Rows are points. To make a cloud, some directions were put in groups of two or more. Within a group, all points are equally far from the middle, so they leave a hole (a ring in 2 directions, a hollow ball in 3). The other directions are filled evenly. Then the cloud was stretched, turned, moved and blurred a little. How many holes are there, and how many directions does each take, smallest first?
In the rows, zero is written as 128.

Cloud (20 x 3):
[[101  47 112]
 [112  92 146]
 [150 196 130]
 [188 194 170]
 [144 195  96]
 [155 137 146]
 [112 229  93]
 [ 91  77  62]
 [133  67 178]
 [ 83  83  63]
 [137 163 149]
 [146 158 186]
 [ 76  56  95]
 [ 86 171 150]
 [152 134 111]
 [133 175 102]
 [ 98 135  43]
 [102 127  49]
 [166  86 165]
 [107  72 151]]
Holes: 0

Cloud (31 x 4):
[[113  62 131 135]
 [110 117 120  90]
 [ 82 214 137 112]
 [148  87 193 135]
 [ 76 160 141 122]
 [147 124 108 155]
 [ 80 138 166 158]
 [109 142 118 223]
 [ 79 228 117 174]
 [ 71 212 110 136]
 [ 94 146 178 152]
 [150  92 165 168]
 [142 148 141 176]
 [144 192 145 126]
 [130 166 174 141]
 [119 142  90 177]
 [ 70 200 111 208]
 [118  78 149 119]
 [159  89 142 115]
 [151 184 140 143]
 [183 106 161 186]
 [ 85 141 130 144]
 [152  58 156 163]
 [ 53 249 105 113]
 [162  80 171 136]
 [112 112 128 121]
 [ 46 170 139 178]
 [140  55 156 133]
 [150 179  97 151]
 [146 160 107 128]
 [161 132 101 134]]
Holes: 0

Cloud (53 x 6):
[[ 87 106 151  84 109 151]
 [161 152  94 101 129 213]
 [126 139 129 201  67  95]
 [150 143 198 194 145  89]
 [132  72 177 175 183  67]
 [188  94 207 141 105 111]
 [168 161 144 113  57 176]
 [110 118 155 183 190 116]
 [151  61 198  86 160 124]
 [173 130 167 225 157 148]
 [149 171  92 200 144 109]
 [127 107  56  89 174 158]
 [155  86 164 134  87 197]
 [103  58 107  42 162 123]
 [163 109  74 206 144 169]
 [122   7 136 109 137 133]
 [140 154 135 166  41 161]
 [ 84  95 139  71 173 123]
 [172  84 146  83 131 204]
 [ 89 113 156 177 166 114]
 [144 153 164 150 128  38]
 [201  85 135 171  84 171]
 [138  70  98  88 218 101]
 [ 73 115 104 140 116 167]
 [126  49 152 121  74 168]
 [192 144 159  69  85 123]
 [179 163  99 148  67 162]
 [105  87  66 184 141 119]
 [160 150 138 128 138 213]
 [119 119 146 208  78  88]
 [118 138 108  86 187 170]
 [ 57  89  97 119 101 135]
 [180  84 165  69 103  89]
 [180 133 189  66 197 115]
 [ 65 107  95  84 147  75]
 [ 98 111  98 134 100 198]
 [140 147 130  24 137  95]
 [161 153 162  94 110  51]
 [181  51 151 169 202 139]
 [122 102 117  23 102 126]
 [123 131  86 207 156 106]
 [126  93 166 172  78 170]
 [197 130 139  66 138 196]
 [157 163 154  89 214  70]
 [191 149  96 173 196 175]
 [148 138  61 186 120 167]
 [211 157 137 123  85 179]
 [178 157  71 159 170 164]
 [104 139 118  28 118 104]
 [160  91 200 186 159  83]
 [139  81 102 128 110 219]
 [135  75 107 213 101 175]
 [158 105  58 160 109 177]]
Holes: 1 (6)
